Each point is reached from the start by the listed moves, each made 0, 1 or 2 times, or once backwards (-1), plus a little noise. Say if it took an odd or an even number of moves. Then give how often each move was made.
In the rows, 128 means zero.

Moves:
(1): [191 127 136]
(2): [126 167 148]
Start: [120 133 113]
Points:
[247 166 155] => odd (2, 1)
[122  90  94] => odd (0, -1)
[116 178 136] => odd (0, 1)
[120 133 115] => even (0, 0)

Moves:
(1): [153 129 127 123 130 134 133 128 131 122 130]
(2): [125 156 127 130 121 125 133 128 130 132 122]
(3): [124 132 158 129 133 128 123 134 127 125 129]
(4): [130 125 125 164 123 132 131 132 129 122 122]
(5): [126 130 123 133 169 133 135 140 127 123 128]
(6): [121 127 123 125 126 169 128 123 120 123 133]
(7): [123 120 134 129 120 129 162 128 122 125 123]
(8): [124 128 126 124 123 130 121 166 130 126 129]
(9): [124 124 130 121 128 135 131 126 171 129 128]
Start: [128 127 117 129 130 126 134  98 143 147 142]
Points:
[109 146 151 135 152 130 204 155 133 137 126] => even (0, 1, 1, 0, 1, 0, 2, 1, 0)
[126  72 154 134  78 233 204  81 204 121 145] => odd (1, -1, 1, 1, -1, 2, 2, 0, 2)
[ 81 188 163 152  75 164  80 175 188 149 134] => even (-1, 2, 2, 1, -1, 1, -1, 2, 1)
[141  86 157 189 189 249 202 209 119  84 144] => odd (2, -1, 2, 2, 2, 2, 2, 2, 0)
[137  88  89 204 103  87 161 184 109 132 130] => odd (0, -1, -1, 2, 0, -1, 1, 2, -1)

Moves:
(1): [155 134 127 130 129 129 125 134 127 120 121 130 128 127 126 130 127 126
 132 126 134 129 134]
(2): [123 157 127 128 125 129 127 134 126 130 128 132 129 135 132 132 129 124
 129 129 123 127 125]
(3): [130 129 157 122 127 129 134 125 125 128 126 126 123 129 129 125 122 130
 130 128 121 125 125]
(4): [125 127 130 151 126 131 129 126 125 134 124 131 127 130 124 125 130 127
 129 130 131 126 130]
(5): [126 129 130 126 156 130 129 123 125 128 126 137 124 132 131 132 133 133
 129 133 129 128 126]
(6): [122 128 127 126 126 162 124 132 127 127 136 129 131 119 124 132 135 129
 128 134 132 130 127]
(7): [130 128 123 124 123 132 157 136 131 130 125 135 131 131 121 124 131 137
 125 135 129 133 134]
(8): [126 124 131 131 130 125 122 151 132 125 128 125 127 130 125 128 124 129
 122 127 129 126 127]
(9): [126 131 128 131 130 128 128 126 151 128 128 132 125 126 122 127 124 127
 127 129 130 127 132]
(10): [132 126 126 122 130 131 123 133 129 157 127 129 127 132 133 125 127 131
 131 129 124 131 136]
(11): [135 128 132 132 130 127 130 129 124 127 158 128 128 136 128 129 129 126
 134 126 131 132 134]
(12): [130 120 134 127 120 127 123 133 130 130 132 168 138 125 123 126 126 130
 131 118 120 126 127]
(13): [125 129 137 135 139 123 127 130 133 127 129 117 165 125 131 132 125 131
 128 125 128 123 127]
(14): [124 127 123 120 127 138 126 124 128 122 124 125 134 162 124 130 121 129
 126 126 132 122 135]
(15): [129 124 126 130 126 133 130 130 131 126 130 132 130 130 152 128 127 126
 124 126 135 129 125]
(16): [128 126 132 128 122 128 132 129 126 130 129 129 124 125 126 163 126 125
 126 129 134 124 127]
(17): [128 129 134 123 125 124 127 128 137 130 123 128 131 132 127 128 163 132
 130 124 131 126 129]
(18): [128 136 126 130 122 128 122 122 129 127 128 128 125 127 132 129 126 158
 126 122 133 127 124]
(19): [125 126 126 126 127 124 130 133 127 124 122 129 125 128 132 130 125 129
 157 128 125 125 124]
(20): [129 128 128 126 120 120 121 126 131 128 132 129 130 129 130 126 127 130
 130 157 125 125 128]
Start: [116 119 144 129 132 138 130 126 135 121 119 130 123 140 121 128 125 136
 115 143 116 123 100]
Points:
[ 71 183 207 153  73 120 184 170 180 120 106 166  63 164  71 179 139 181
 127 219 105  92  89] => odd (-1, 2, 2, 2, 0, 0, 2, 2, 2, -1, 0, 0, -1, 0, -1, 2, 1, 1, 1, 2)
[ 75 152 176 151 104 141 160 124 138 163  92 126 166 238 170 162 130  97
 142 104 116  98 106] => even (-1, 2, 1, 2, -1, -1, 0, -1, 0, 1, 0, 0, 1, 2, 2, 1, 1, -1, 1, -1)
[168 151  85 160 152 155 117 151 131 156  86 219 100 249 171  91  84 207
 112 163 143 125 134] => even (2, 1, -1, 2, 2, -1, 1, 1, 0, 2, 0, 1, -1, 2, 2, -1, -1, 2, 0, 1)
[105 100 164 120 115 215 152 184 179 118 142 106 207 195  99  94  97 233
 128 141 133 112 128] => even (0, -1, 1, 0, -1, 2, 2, 2, 1, 1, 1, 0, 2, 2, 0, -1, 0, 2, 1, 0)
[100 114 153  96 107 108 125 163 159 152 109 135  71 160 154 191 175 199
  90  95 135 115  90] => odd (-1, 0, 0, -1, 0, -1, 0, 2, 0, 1, 0, 0, -1, 0, 1, 2, 2, 2, 0, -1)
[100 138 116  94  79 130 170 108 171 155 122 100 117 145 134 114 117 215
 137 211 113 130 108] => even (-1, 0, 0, -1, -1, 0, 2, -1, 1, 1, 0, -1, 0, 0, 0, 0, 0, 2, 1, 2)
[134 168 184 144 108 211 141 122 169 115  73 224 219 186  69 172 149 238
 155 196 123  81 117] => even (2, 1, 1, 2, 1, 2, 2, -1, 1, 0, -1, 2, 2, 2, -1, 1, 1, 2, 1, 2)
[112 172 163 164 147 224  63 137 140 110 134 213  93 182 164 107  92 161
 118 203 124 108  84] => odd (1, 2, 1, 2, 2, 2, -1, 1, 1, 0, 0, 1, -1, 1, 2, -1, -1, 1, 0, 2)
[ 94 101 201 166  81 190 177 104 133  99 176  92 113 184 149 151 147 201
 104 139 165 114  99] => even (-1, -1, 2, 2, -1, 1, 1, 0, 0, -1, 2, -1, 0, 1, 2, 1, 1, 2, 0, 0)
[103 163 112 103 178 221 151 107 113 174  78 124 116 185 197 144 145 214
 101 137 141 136  98] => odd (0, 1, 0, 0, 2, 1, 1, -1, -1, 2, -1, -1, 0, 1, 2, 0, 0, 2, 0, -1)

Moves:
(1): [130 131 132 123 129 125 127 130 130 126 124 123 127 128 132 126 125 137
 130 133 124 130 132 125 131 133 125]
(2): [126 138 139 133 133 131 119 134 135 133 132 133 126 122 124 131 127 138
 118 135 129 126 119 141 124 121 125]
(3): [124 130 143 127 134 126 124 133 135 140 116 125 131 125 124 140 124 126
 116 123 140 135 122 126 123 114 130]
(4): [136 124 127 153 130 131 137 136 134 125 133 131 129 130 123 124 118 131
 123 134 142 106 128 123 130 120 131]
(5): [139 129 122 129 133 128 128 134 136 140 123 134 128 125 132 131 115 130
 135 134 141 128 127 135 123 129 123]
(6): [128 132 126 126 127 137 131 130 129 128 127 135 134 139 135 124 127 128
 124 128 124 132 132 130 124 123 130]
(7): [128 133 126 135 124 121 141 135 127 135 120 121 129 122 115 126 125 125
 128 117 126 130 133 132 144 139 124]
(8): [129 126 130 118 115 124 119 133 118 128 121 137 131 132 125 128 121 130
 130 133 127 138 119 130 126 130 132]
(9): [120 124 125 126 125 128 130 122 136 129 125 128 129 123 127 124 133 128
 124 132 117 119 122 124 122 127 129]
(10): [130 125 135 127 137 135 145 118 127 135 126 124 130 115 145 117 137 133
 125 128 119 135 124 128 128 122 138]
(11): [122 135 128 128 133 122 135 134 123 130 133 131 135 129 131 133 129 127
 129 137 120 130 129 120 123 129 127]
(12): [132 124 128 135 123 124 134 120 124 139 123 136 126 119 127 135 120 133
 117 119 129 125 130 119 128 126 126]
(13): [133 136 120 124 131 124 119 129 126 129 127 126 131 138 135 121 129 133
 120 124 133 120 121 117 129 133 130]
(14): [130 124 133 137 122 123 126 128 130 134 132 124 132 137 134 129 126 134
 130 126 125 128 120 127 133 140 126]
(15): [123 125 125 132 130 128 129 134 131 125 118 129 120 133 142 140 136 134
 123 139 124 124 124 134 131 131 126]
(16): [137 127 125 133 130 132 131 125 127 124 125 125 133 133 121 134 130 133
 121 123 127 126 125 124 130 134 125]
(17): [130 131 135 127 123 134 124 134 130 126 135 134 128 126 127 130 142 129
 133 126 129 134 130 128 131 131 123]
(18): [123 120 127 120 134 133 125 137 131 133 117 123 122 114 133 128 124 153
 137 112 119 134 134 130 118 133 128]
(19): [131 132 122 123 118 120 122 116 125 117 116 138 139 127 129 137 131 124
 134 128 127 124 127 128 126 131 132]
(20): [114 133 123 141 128 133 125 133 114 137 123 131 128 138 109 109 123 133
 124 134 128 148 135 128 119 126 124]
(21): [127 136 118 126 125 128 122 132 138 134 131 125 129 129 126 126 126 132
 127 129 131 132 131 124 131 124 138]
(22): [122 123 128 130 141 119 125 132 142 116 122 127 116 131 126 123 126 121
 119 120 128 144 117 134 135 127 134]
(23): [136 135 128 139 128 119 114 128 127 131 118 132 133 129 116 138 126 116
 125 130 111 128 129 121 132 121 126]
(24): [126 119 117 124 136 120 127 127 138 118 123 135 138 128 129 130 133 129
 123 136 129 132 129 137 132 113 126]
Start: [127 119 140 123 125 133 133 115 124 133 133 123 107 140 122 124 132 135
 135 129 137 123 134 120 132 136 122]
Points:
[171 145 116 137 184 111 148  97 158 179 107 170 175 118 121 158  96 101
  93 183 135 170 145 106 112  26 150] => odd (0, 0, 1, 0, 2, 1, -1, 0, -1, 2, 2, 1, -1, -1, -1, 1, -1, -1, 0, 0, 2, 0, 2, 2)
[165  84 120 172  95 117 152  58 110 177  59 154 175 135 122 133 105 144
 113 133 133 111 108  97 118 113 145] => odd (-1, -1, 1, 1, 1, 0, 0, 1, 1, 2, -1, 1, 0, 2, 0, 1, -1, 0, 2, 1, 0, -1, 1, 1)
[124 143 179 220  97 152 170 156 100 211 117 155 142 152  44  88  99 150
  75  77 177 186 151  94 148 100 138] => even (-1, 0, 2, 2, -1, 2, 2, 1, -1, 1, 0, 2, 0, 1, -1, 0, 2, 0, 0, 2, 1, 0, 0, 0)
[ 82 124 117 148 111  73  46  98 188 129  88 144 116 138  62 113  99 159
  95 105  98 150  99 135 128 113 153] => odd (0, 2, 0, 0, -1, 0, 0, 0, 2, -1, -1, 1, 0, 2, -1, -1, -1, 1, 2, 1, 2, 2, 1, 1)
[144  72 101  91 203  97 163 117 155 117  83  95 104 107 152 108  96 212
 120  77 145 178 133 108 138 151 131] => odd (2, -1, 0, 0, 1, -1, 0, 0, -1, 1, 1, 1, 1, 0, -1, 2, -1, 2, 0, 0, 0, 2, -1, 2)
[169 143 172 127 167 162 115 139 148 186  51  86 133 149 194 152 172 235
 114 100  61 140 118 130 140 178  92] => odd (2, 1, 1, -1, 1, 2, 1, -1, 0, 2, -1, -1, 2, 2, 2, 2, 1, 2, 0, 0, -1, -1, 2, 0)
[148 122 204 231 149 131 130 185 123 191  62 108  92 168  96 143  86 212
  61  57 110 148 134  67 151 145 103] => even (2, 0, 2, 2, -1, 2, 1, 0, -1, 0, 0, 2, 1, 2, 1, 1, 1, 2, -1, 1, -1, 1, 2, -1)
[126 139 176 132 117 152 106 112 123 177 155 120  73 110 200 139 192 239
 113 113  88 150  98 112 141 175 142] => odd (0, 2, -1, -1, -1, -1, -1, 0, -1, 2, 0, 2, 1, 2, 2, 0, 2, 1, 0, 0, 2, 0, 0, -1)
[125  73 139  66 119 149 164 117 124 116  77 168 154  91 191 112 128 208
 191 165 126 145 142 176  92 112 139] => even (1, 0, 0, 1, 1, 1, 0, 2, 0, 2, 0, -1, -1, 0, 0, -1, 0, 2, 2, 0, -1, -1, -1, 2)
[ 89 132 103 134 159 155  93 205 146 141 139 118 100 144  90  56 111 249
 139 168 189 117 171 127 102 111 104] => odd (2, 1, 0, 2, 0, -1, 0, 0, 0, -1, 0, -1, 2, -1, 0, -1, 1, 2, -1, 2, 1, -1, -1, 2)
[107 192 113 140 168 125 124 110 143 100 131 109 126 176 120  90 149 165
  94 139  87 152 109 107 125 155 167] => odd (1, 2, -1, 0, -1, 1, 0, -1, 0, 1, 2, -1, 1, 0, 0, 2, -1, 0, 2, 1, 2, 2, 0, -1)
